Each row of a before or after table is a point. The points were changed in one or more steps. Then noise was added and the rows were shuffled. The steps act on how far a point lies along the listed directions, d1 being the first. What was done? A step turns or swaps two directions, mirrors them in a line or flattens them onto one, adds a multiple of one to another, or multiplies one. Angles are multiples of 10 degrees, from the lower direction toward the higher: turns from -170 to 170, lines from 10 to 170 but not 90. Use the fewest steps. Two steps may share a direction if one is a turn and the other turns, adds or multiplies; they go together, in the order done. Otherwise the lowest direction goes first.

Directions:
(1): [-13  39]
(2): [-39 -13]
Before, 12 rows:
[[ 44 -17]
 [  7  19]
 [-18 -10]
 [-50 -14]
 [-28 -29]
 [-34 -24]
 [ 27  65]
 [ 13 -40]
 [-17  18]
 [ 20  -7]
 [ 15  15]
 [ 56 -18]]
After (12 x 2):
[[  2 -72]
 [-32  35]
 [ 35  40]
 [ -8 -21]
 [ 23   0]
 [ 19  36]
 [ 17  23]
 [-19  -9]
 [-46  -6]
 [-62 -14]
 [ -1 -27]
 [ 14  37]]
Steps: turn d1 and d2 by -150 degrees

Directions:
(1): [ -9   6  39  32 -43 -26]
(2): [42 33 34  8 34 -5]
(3): [ 18 -25 -21   2  13 -60]
(4): [-45  16  24 -35  22 -25]
(5): [-24 -33  15  42  38  11]
Before, 9 rows:
[[-12  29  -9 -49 -28  19]
 [ -9  12  -8 -40  22  12]
 [ -6  15 -42 -45 -12  -6]
 [ -6   7 -23 -28 -18  20]
 [  8 -30  -8   7  17  24]
 [  2 -25 -15  -3  17  59]
 [ 18  37 -24 -28 -25  -5]
 [  1 -22  14  24 -25  11]
 [  0  23  29  16 -15   9]]
After (9 x 6):
[[ 44  -8 -37 -30  35  24]
 [-41 -16   6  37  25  -5]
 [-17 -25  27  47  16 -38]
 [-23  -2  42  22  20 -39]
 [ 32 -25 -67   0  15  16]
 [-31  20  68 -31 -13 -85]
 [-44   8  63  43   7 -28]
 [-21  19  42 -34  -6 -35]
 [-37   1  63  28 -32 -51]]
Steps: multiply d1 by 2.5; turn d1 and d4 by -140 degrees; turn d2 and d5 by -170 degrees; multiply d3 by -1

Directions:
(1): [-21  52 -11  46 -36   3  27 -13 -14]
(2): [ 31  -9 -12  53  28 -37  -5  35 -20]
Before (10 x 9):
[[   2   -9    1    7  -23   23   -2    1   13]
 [ -20   45    4   15  -28   27   11   -5   -7]
 [ -31   32   -3  -12  -30   14   28  -12   -2]
 [  -9   14  -12   44   -6    6   30    5  -22]
 [  65 -118   22  -95  107   -9  -79   35   17]
 [ -29   34   -7  -16  -39   13    6  -24    4]
 [ -32   41    3    1    1   19   25   -9   -3]
 [ -23   -4   16  -16  -10    2    3  -15   13]
 [ -20   48   -7   12  -47   20   20  -28   -3]
 [ -16   51  -24   35  -22   16   21  -27   -8]]
After:
[[ -28   32    5   -6    6   18   22   -7   -2]
 [ -15   48  -24   30  -21   16   21  -26   -6]
 [ -14   36   -4    2  -39   20   14  -26    0]
 [ -19  -12   18  -24   -4    0   -2  -11   15]
 [ -17   40    7    8  -26   27    7   -3   -4]
 [ -25   21   -2  -23  -22   14   22   -8    4]
 [   4  -11    2    3  -22   23   -4    3   14]
 [  63 -112   19  -88  103   -8  -74   31   15]
 [ -11   21  -11   50  -10    6   33    3  -24]
 [ -24   19   -4  -29  -29   12   -4  -21    8]]
Steps: add 0.5 times d2 to d1

Directions:
(1): [ -7 -13  31 -35  34   4  51  59   9   5   6  36 -20 -26]
(2): [ 38 -11  -5  35  14 -17  17  -5  24  14 -68  -8  18 -52]
Before:
[[ 26 -15  14   7  13  -2  17  11  16   8 -16   9   3 -58]
 [-21  14 -14  -3 -47  21 -33 -30 -29   4  12 -15   9  33]
 [-46  -6  25 -79   3  26   7  20 -52 -33  94  33 -42  73]
 [ 34  20 -13  49 -12 -16  -2 -32   8   4 -44 -16  18 -20]
 [ 19 -11  25  24   7   4   8   4   0  -2 -30   1   2 -22]
 [ 40 -12  23  -3  38  -9  55  38  25  23 -42  26   1 -39]
 [ -7 -12  -4  11  28  -5   0   1  16   9   2  -3   1 -13]
 [ 13  -5 -37  39 -36  -3  -5 -46  -5  14 -11 -33  20  13]
 [  7   5 -12   5  -7 -18 -28   1 -23   0  15 -17   6  26]
 [-24  45  -3 -30 -35  10 -57 -10 -45 -24  90   6  -8  56]
 [-58  14  16 -36 -13  39 -22   1 -57 -21  87  19 -39  85]]
After:
[[ 55   7 -23  48 -10 -15 -17 -48  17  23 -53 -27  32  -3]
 [ -3  -2   8 -19  11 -17  -4  33 -17   1  26   5  -5  16]
 [ -1   9  43 -60  32   0  43  86 -13  -3  45  57 -28 -25]
 [ -5  -6  -5  19  17  -2  -7 -10  12  14   1  -9   4  -2]
 [ -1  36 -16  18 -29   1 -27 -39 -26 -14  35 -16   3  46]
 [-29   3  19 -47 -13  26  15  32 -29   8  29  23 -11  17]
 [-15 -22  50 -34  56  21  77  78 -15   7  -3  64 -41 -30]
 [ 16 -49  46 -45  60  -5  94  69   4  -3 -34  53 -26 -53]
 [ 23  -4  -6  27 -18  -1 -27 -39   4   5  -6 -26  16 -28]
 [ 13  -4  15  31  -9   8 -29 -21 -11  -9  -8 -16   5  12]
 [-22   1 -15 -11 -36  17   0 -12 -21   2  54 -10  -6  44]]
Steps: turn d1 and d2 by 90 degrees

Directions:
(1): [-31 -38   3  10  20  19 -51   8  -7   9  74   1  13  27  -1 -20  38  38
 -10 -27   0  59  26 -11]
(2): [-45  16  37   0  16  -4 -34  46  18 -57  -8   3   9 -14 -22  11 -40  20
  26 -30 -49  -6 -19  51]
(3): [-26 -17 -54 -39 -41 -25 -12  11   1  13  18  19 -12  11 -13 -37 -55  -3
 -54 -11   4   6 -64  -3]
Before:
[[ 17 -23  11  45  26  12 -10 -15 -18  23  31 -24 -14  25  16   3  56  -8
    4  -7  12  26  55 -47]
 [ 31   3  -6  10  16 -12  14   7  -5 -15 -27 -25  -2   3 -13  10  12   1
   21   2  -1 -13   3  -9]
 [ 28   1 -15  31   1  28  13 -47  -3  33  16   1   7  16  -1 -21  31  -9
   21   2  16  10  32 -29]
 [ 29   9 -60 -28 -33 -31  35 -35 -19  70  19  -1 -11   7  18 -15  -1 -27
  -60   0  36  -2 -42 -47]
 [  7  30  47  16  36  16  -4  27  -2 -53 -47  -5  19 -18  -4  38 -11  20
   50   2 -40 -19  31  42]
 [-29   1  80  51  52  40 -51  24  -3 -37  42 -22  13   6 -19  33  39  27
   44 -11 -22  35  37  17]
 [-53 -72 -50 -10 -20  -3 -54  -9   4  28 107   9  27  38   7 -57   7  34
  -54 -34  17  78 -23 -14]
 [  7  -9 -27 -32  -5   8  23 -30 -15  30  38 -10  14  26  -3 -19  35   3
  -56   0  33  12  -1 -28]
 [-61 -21 -15 -18  11 -17 -68  64  16 -23  59  29  11   3 -39 -22 -55  36
  -24 -45 -33  21 -56  42]
 [  5  10 -10  -1   7  13  14 -28 -14   1 -10  -7  -4 -16  13   5  30 -12
   -2  23  12  -2  30 -17]
 [-27  29  17 -30 -10   8 -43  27  10 -31  -1   8   7  -9 -23   1 -73  20
    5 -29 -35   9 -23  48]
 [-35  26  38  -9   9 -12  16  27  27 -50 -49   1   2 -36  16  20 -34  13
   53 -11 -40 -49  -4  56]]
After:
[[-23   6  41  -7  41  26  -9   8  -3 -25  35 -20  33  13 -13  10  48  33
    2 -20 -14  15  33  16]
 [-32 -38  -4  26  14  -4 -51  14  -9   9  58  -7 -10  35  -4 -23  10  10
  -24 -37 -13  44  16 -25]
 [ 62  33 -14 -17 -23  14  43 -46 -10  38 -42  -7 -10 -10  15  17 -18 -27
   -2  35  29 -22  14 -18]
 [ 87  10 -11  24  21  11  61 -45 -13  56 -20  -1  -4 -11  21  26  61 -32
   12  49  49 -29  46 -39]
 [ 10 -35 -49  -9 -35   3  -6 -32 -24  64  60   0 -21  28 -11 -28  12 -17
  -69  23  53  35 -36 -58]
 [ -1   8 -53 -44 -49 -33  56 -13   9  22 -45  13 -23 -18  34 -17 -43 -20
  -21  19  19 -51 -42   1]
 [  8 -10 -25  -6   5 -24  -8  20   2 -18  -9 -13   0  11 -24  -8 -19  12
   -1 -13  -5  -4 -26   0]
 [-28  -7  -7  22   5  21 -37   0   7  -1  41   9  18  17 -21 -31  -9  24
   20 -34 -27  27   4   8]
 [-20  44  69  27  54  -1 -19  25   8 -31   5 -23  27 -21   0  42  20  20
   48 -39 -46   0  22  37]
 [ 19  -5 -70 -45 -42 -24  17  -4 -18  24 -24  22  -8  10   0 -25 -51  -9
  -53  18  18  -8 -43  -9]
 [-43   3  -8 -13   3   3 -22   7  -6 -24  13   8   2  -7 -11  -9  -7   8
  -13  -9 -17  12   5   7]
 [ 29 -29  32  60  43  37   3 -48  -1  16  39 -27  41   8  44  17 110  15
   44  12  23  45  91 -25]]
Steps: turn d1 and d2 by -140 degrees; turn d1 and d3 by 160 degrees
